Each wall is flat, endless, passes through zero and stands at right angles to its row. A trip goes straight from one point to another. Which walls does it cross, in order?

Walls:
(1): [0.08, 0.06, 0.24]
(2): [0.17, 0.05, 0.15]
(3): [-0.13, -0.13,  0.54]
(4): [-0.14,  0.05, -0.02]
(5): [ 0.23,  0.56, -0.12]
(6): [0.34, 0.03, 0.08]
(7): [-0.05,  0.43, -0.23]
Trips:
[ 0.20, -0.16,  0.16] to [0.01, 0.19, 0.27] -> 5, 7, 4
[-0.27,  0.30,  0.28] to [-0.16, -0.17, -0.42] -> 2, 1, 3, 5

Walls:
(1): [-0.01,  0.10, -0.09,  0.25,  0.04,  0.39,  0.01, -0.13, -0.60, -0.14,
  0.00,  0.07]
(2): [-0.18,  0.03,  0.15,  0.15, -0.46, -0.04, -0.18, -0.57,  0.04,  0.26,
 -0.50,  0.15]
(3): [-0.29,  0.31,  0.10, -0.07, -0.39,  0.17, -0.12, -0.17, -0.61,  0.15,
 -0.03, -0.06]
(4): [ 0.15,  0.11,  0.30, -0.31, -0.23,  0.10, -0.53, -0.01, -0.28,  0.09,
  0.06, -0.40]
Trips:
[-0.18, -0.03,  0.03, -0.03,  0.29,  0.50, -0.10, -0.11, -0.25,  0.29,
 -0.21,  0.07] to [ 0.79,  0.45,  0.26, -0.04,  0.04,  0.05,  0.17,  0.25,  0.24,  0.04,
 -0.09,  0.03] -> 2, 3, 1
[-0.16,  0.09,  0.32, -0.21, -0.29,  0.39,  0.01,  0.47,  0.23,  0.40,
 -0.01,  0.34] to [ 0.08,  0.06,  0.10, -0.66,  0.18, -0.24,  0.40, -0.52, -0.17,  0.35,
  0.67, -0.26] -> 2
[ 0.12,  0.47, -0.45,  0.47,  0.26, -0.05, -0.05,  0.29,  0.21, -0.44,
  0.18,  0.21] to [ 0.26,  0.08, -0.28,  0.06, -0.08,  0.06,  0.29, -0.42, -0.27,  0.47,
  0.45, -0.03] -> 3, 2
[-0.51, -0.04,  0.19, -0.33, -0.79,  0.37, -0.01,  0.34, -0.11, -0.34,
 -0.19, -0.07] to [ 0.27, -0.05,  0.05,  0.60, -0.38,  0.03,  0.40,  0.04,  0.19, -0.17,
 -0.43, -0.05] -> 4, 3
[-0.15,  0.55, -0.32,  0.21, -0.37,  0.02, -0.02, -0.25, -0.04, -0.12,
 -0.11, -0.39] to [ 0.15, -0.40,  0.14,  0.08,  0.00, -0.21,  0.25, -0.36,  0.26, -0.06,
  0.05, -0.50] -> 1, 3, 4
[-0.23,  0.10,  0.09, -0.25,  0.71,  0.04, -0.02, -0.17, -0.15, -0.02,
 -0.38, -0.08] to [-0.31,  0.11,  0.15, -0.18, -0.32,  0.19, -0.08, -0.20, -0.27, -0.24,
  0.19,  0.03] -> 3, 4, 2
[ 0.07,  0.31, -0.10, -0.19,  0.03, -0.03, -0.25, -0.11, -0.42, -0.34,
 -0.07,  0.26] to [ 0.79, -0.40, -0.01,  0.13, -0.40,  0.39,  0.01, -0.06, -0.10,  0.06,
 -0.18, -0.15] -> 3
[ 0.34, -0.15,  0.39, -0.38,  0.48, -0.04, -0.07, -0.17, -0.19,  0.15,
  0.19, -0.35] to [ 0.15,  0.13,  0.40, -0.15, -0.09,  0.20,  0.41,  0.02, -0.15, -0.26,
 -0.26,  0.21] -> 1, 3, 2, 4

Walls:
(1): [ 0.40, -0.10, -0.81,  0.39, -0.32,  0.27, -0.28, -0.17,  0.32, -0.12,
 -0.40,  0.02, -0.40, -0.09, -0.29,  0.21,  0.23, -0.43, -0.04, -0.26,
  0.61,  0.01,  0.17,  0.23, -0.23, -0.04, -0.20,  0.41, -0.07,  0.00,
 -0.07,  0.20,  0.17,  0.10,  0.19,  0.47, -0.27,  0.43,  0.03, -0.39,
  0.15, -0.32,  0.18, -0.22, -0.21, -0.08, -0.03,  0.22]
(2): [ 0.22,  0.04, -0.01,  0.17,  0.18,  0.09,  0.27, -0.48,  0.25, -0.39,
  0.09, -0.13,  0.01,  0.04, -0.33,  0.03,  0.14,  0.09,  0.08, -0.53,
 -0.02,  0.04,  0.08,  0.13,  0.19,  0.18, -0.46,  0.09,  0.07,  0.18,
 -0.22, -0.16,  0.47,  0.01,  0.00,  0.03, -0.43, -0.10,  0.51, -0.17,
 -0.11, -0.29, -0.44, -0.03, -0.18,  0.11,  0.02,  0.01]
(3): [-0.13, -0.04, -0.09, -0.23,  0.37,  0.36,  0.10, -0.10, -0.13,  0.18,
 -0.21, -0.15,  0.29,  0.14, -0.35,  0.02, -0.02, -0.26,  0.09,  0.33,
  0.45,  0.52,  0.18,  0.15,  0.24,  0.39,  0.68,  0.22,  0.15,  0.27,
  0.30, -0.19,  0.04, -0.30, -0.18, -0.30,  0.53,  0.04, -0.15, -0.35,
 -0.16, -0.29,  0.17,  0.35, -0.32, -0.37,  0.43,  0.25]
(4): [-0.16,  0.07,  0.36, -0.46,  0.32,  0.08, -0.35, -0.03, -0.19, -0.25,
  0.38, -0.41, -0.68,  0.04, -0.01, -0.09, -0.19,  0.00, -0.06, -0.24,
 -0.03, -0.17,  0.35,  0.07, -0.05, -0.27, -0.07,  0.14, -0.06, -0.18,
 -0.23,  0.29,  0.25,  0.07, -0.48,  0.33,  0.63,  0.36, -0.23, -0.39,
  0.13,  0.14, -0.26,  0.16,  0.19,  0.28,  0.29, -0.33]
(5): [ 0.04,  0.00, -0.11, -0.09, -0.18,  0.15, -0.02, -0.01, -0.18,  0.18,
 -0.18,  0.19,  0.00,  0.43, -0.18, -0.18, -0.15, -0.30, -0.37, -0.22,
  0.63, -0.28, -0.07, -0.49,  0.31, -0.09, -0.19,  0.32,  0.19, -0.12,
 -0.33,  0.29,  0.07,  0.05, -0.05,  0.03, -0.02,  0.63, -0.11, -0.37,
  0.26, -0.45,  0.02, -0.07,  0.48,  0.06,  0.10,  0.44]
(6): [-0.52,  0.25, -0.42,  0.08,  0.11, -0.15, -0.42,  0.44, -0.16, -0.29,
  0.15,  0.28, -0.19,  0.02, -0.06, -0.07, -0.23,  0.38, -0.31,  0.19,
  0.19, -0.40, -0.07,  0.29,  0.22,  0.29, -0.16, -0.54, -0.16, -0.02,
  0.19,  0.42, -0.59, -0.20, -0.02, -0.06, -0.43, -0.04,  0.00,  0.16,
  0.10, -0.54, -0.03,  0.35, -0.20, -0.39, -0.18, -0.26]
Trips:
[-0.12,  0.37, -0.06,  0.03,  0.16, -0.03,  0.13,  0.02, -0.34, -0.22,
 -0.31,  0.18,  0.10,  0.62,  0.11, -0.34, -0.22, -0.23, -0.61,  0.60,
  0.16,  0.31, -0.42,  0.24, -0.13,  0.34,  0.05,  0.01,  0.12, -0.28,
 -0.05, -0.09, -0.42,  0.21, -0.16, -0.14, -0.27, -0.06, -0.23,  0.35,
  0.11, -0.36,  0.24,  0.77, -0.68, -0.02,  0.10, -0.11] to [-0.16, -0.61, -0.32,  0.29,  0.46, -0.26,  0.03,  0.44, -0.15,  0.35,
 -0.01,  0.54, -0.15,  0.06,  0.18,  0.40,  0.15, -0.22, -0.07, -0.01,
 -0.03, -0.44,  0.48,  0.07, -0.18,  0.05,  0.30,  0.11,  0.03, -0.07,
  0.02, -0.21, -0.16, -0.32, -0.03,  0.06,  0.74, -0.10, -0.06, -0.16,
 -0.21,  0.29, -0.49, -0.40,  0.13,  0.30,  0.51,  0.32] -> 4, 6
[ 0.00, -0.56, -0.26,  0.26,  0.14,  0.14, -0.11, -0.02, -0.16, -0.02,
  0.14,  0.13,  0.01,  0.14,  0.10,  0.22,  0.09,  0.03,  0.21,  0.18,
  0.19, -0.36,  0.21, -0.04,  0.10, -0.23,  0.39, -0.14,  0.04, -0.26,
 -0.06,  0.13,  0.05,  0.26, -0.21, -0.11, -0.18,  0.44,  0.04, -0.15,
 -0.50,  0.37,  0.60, -0.15, -0.06, -0.54,  0.24, -0.16] to [ 0.24, -0.05, -0.22, -0.23, -0.40,  0.15, -0.19, -0.63,  0.28, -0.31,
  0.19, -0.08,  0.31, -0.89,  0.26, -0.55,  0.21,  0.05,  0.09, -0.34,
 -0.22,  0.06,  0.04, -0.14, -0.31,  0.07, -0.23, -0.24,  0.37,  0.08,
  0.36, -0.16, -0.12, -0.64,  0.00,  0.14, -0.13,  0.09,  0.38, -0.34,
  0.16,  0.40,  0.16, -0.36,  0.13, -0.23,  0.38,  0.51] -> 6, 5, 2, 3
[ 0.05,  0.38,  0.17,  0.04, -0.25, -0.20, -0.35, -0.16,  0.15,  0.27,
  0.00, -0.23, -0.15,  0.04,  0.01, -0.24,  0.08,  0.46, -0.30, -0.09,
  0.26,  0.09,  0.07,  0.02, -0.29, -0.14, -0.42,  0.10,  0.15, -0.34,
  0.00, -0.20, -0.13,  0.01,  0.19,  0.23,  0.50,  0.21, -0.49,  0.29,
  0.36,  0.08,  0.19, -0.34,  0.03, -0.20,  0.02,  0.10] to [ 0.24,  0.10, -0.16,  0.05,  0.39,  0.56, -0.19,  0.11, -0.12, -0.16,
  0.27, -0.13,  0.04, -0.03,  0.02, -0.20,  0.54, -0.10,  0.03, -0.02,
 -0.12,  0.11,  0.25,  0.10,  0.18, -0.22,  0.47,  0.07,  0.12,  0.24,
 -0.18, -0.29,  0.30,  0.00, -0.26,  0.10, -0.04, -0.19,  0.12, -0.15,
  0.40, -0.08, -0.16,  0.22,  0.06, -0.39, -0.18,  0.16] -> 3, 2, 5
[-0.30,  0.14, -0.11,  0.12,  0.18,  0.17,  0.22,  0.02, -0.39, -0.49,
 -0.14,  0.42,  0.12, -0.10, -0.02,  0.16,  0.59, -0.19, -0.29, -0.12,
 -0.25,  0.15, -0.49, -0.19, -0.68, -0.39,  0.03, -0.41,  0.38,  0.34,
 -0.09,  0.06, -0.24, -0.22,  0.14,  0.05,  0.13, -0.12,  0.25,  0.18,
 -0.41,  0.17, -0.18, -0.20, -0.19, -0.18, -0.05, -0.17] to [ 0.07, -0.04, -0.02, -0.21,  0.60, -0.30,  0.22,  0.00,  0.30, -0.67,
 -0.03,  0.30,  0.06,  0.54, -0.03, -0.05, -0.15,  0.12,  0.24,  0.08,
  0.35,  0.30,  0.02,  0.25, -0.27, -0.41, -0.28,  0.17, -0.04,  0.06,
  0.07,  0.20,  0.46,  0.06, -0.20,  0.23,  0.31,  0.30, -0.01, -0.31,
 -0.14, -0.15,  0.13,  0.28,  0.18,  0.24, -0.05, -0.61] -> 4, 6, 1, 3, 5
[-0.10, -0.04, -0.12,  0.36, -0.42, -0.33, -0.44, -0.11, -0.49,  0.22,
  0.19,  0.01, -0.14,  0.29, -0.10, -0.07, -0.36,  0.01, -0.34,  0.02,
  0.44,  0.12, -0.03,  0.27, -0.06, -0.29, -0.06, -0.11,  0.00, -0.05,
  0.24, -0.02,  0.27, -0.18,  0.15,  0.35,  0.16, -0.13, -0.19,  0.37,
 -0.32,  0.09,  0.13,  0.32, -0.79, -0.30, -0.25, -0.01] to [ 0.31,  0.03, -0.63,  0.32, -0.20,  0.39,  0.27, -0.33, -0.17, -0.19,
 -0.06,  0.10,  0.03, -0.07, -0.26, -0.46,  0.79, -0.21, -0.07,  0.27,
  0.09, -0.12,  0.16, -0.88,  0.07,  0.37,  0.03,  0.11,  0.32,  0.68,
 -0.31,  0.09, -0.33, -0.32, -0.21, -0.33,  0.23, -0.23, -0.09, -0.28,
 -0.40,  0.47, -0.01, -0.22, -0.01, -0.11,  0.16,  0.16] -> 5, 6, 2
[-0.18,  0.51, -0.09,  0.08,  0.13,  0.24,  0.88, -0.17,  0.30,  0.00,
 -0.57, -0.07,  0.18, -0.26, -0.12,  0.16, -0.03,  0.36,  0.16,  0.25,
 -0.22, -0.12,  0.59,  0.08, -0.61, -0.15,  0.48, -0.15, -0.12,  0.01,
  0.25,  0.44,  0.05,  0.18, -0.20, -0.03, -0.09,  0.38, -0.05, -0.20,
  0.01,  0.13, -0.01, -0.11, -0.13, -0.01, -0.36,  0.23] to [-0.12,  0.33,  0.25, -0.33,  0.08,  0.09, -0.66, -0.28,  0.06, -0.21,
  0.37,  0.08,  0.35,  0.17, -0.23, -0.10,  0.44, -0.34,  0.15,  0.24,
  0.11, -0.08,  0.12, -0.12, -0.24,  0.43,  0.03,  0.07,  0.25, -0.03,
  0.24,  0.32, -0.26,  0.13,  0.63, -0.10,  0.13,  0.01, -0.03,  0.11,
  0.10, -0.30,  0.38, -0.32, -0.38, -0.47, -0.20,  0.36] -> 6, 5
[-0.31,  0.33,  0.52, -0.07, -0.25, -0.09, -0.20,  0.15, -0.02, -0.49,
 -0.36, -0.17, -0.14, -0.30,  0.26, -0.21, -0.03,  0.29,  0.33, -0.03,
 -0.02, -0.16, -0.25,  0.09, -0.36, -0.02, -0.09,  0.17, -0.22,  0.09,
  0.07,  0.04,  0.13,  0.28, -0.69,  0.67,  0.19,  0.26,  0.01, -0.27,
 -0.10,  0.10,  0.10, -0.43, -0.20, -0.28,  0.20,  0.23] to [ 0.10,  0.19, -0.27,  0.13,  0.01, -0.10, -0.24,  0.55,  0.28, -0.36,
  0.05, -0.03, -0.17, -0.50,  0.19, -0.13, -0.17, -0.41,  0.16,  0.21,
 -0.35,  0.21, -0.56,  0.20,  0.02,  0.12, -0.41, -0.14, -0.06, -0.11,
 -0.13, -0.19, -0.15,  0.06,  0.60, -0.09, -0.75, -0.23, -0.01, -0.13,
  0.13, -0.07,  0.12, -0.17,  0.44,  0.48,  0.22, -0.23] -> 6, 2, 4
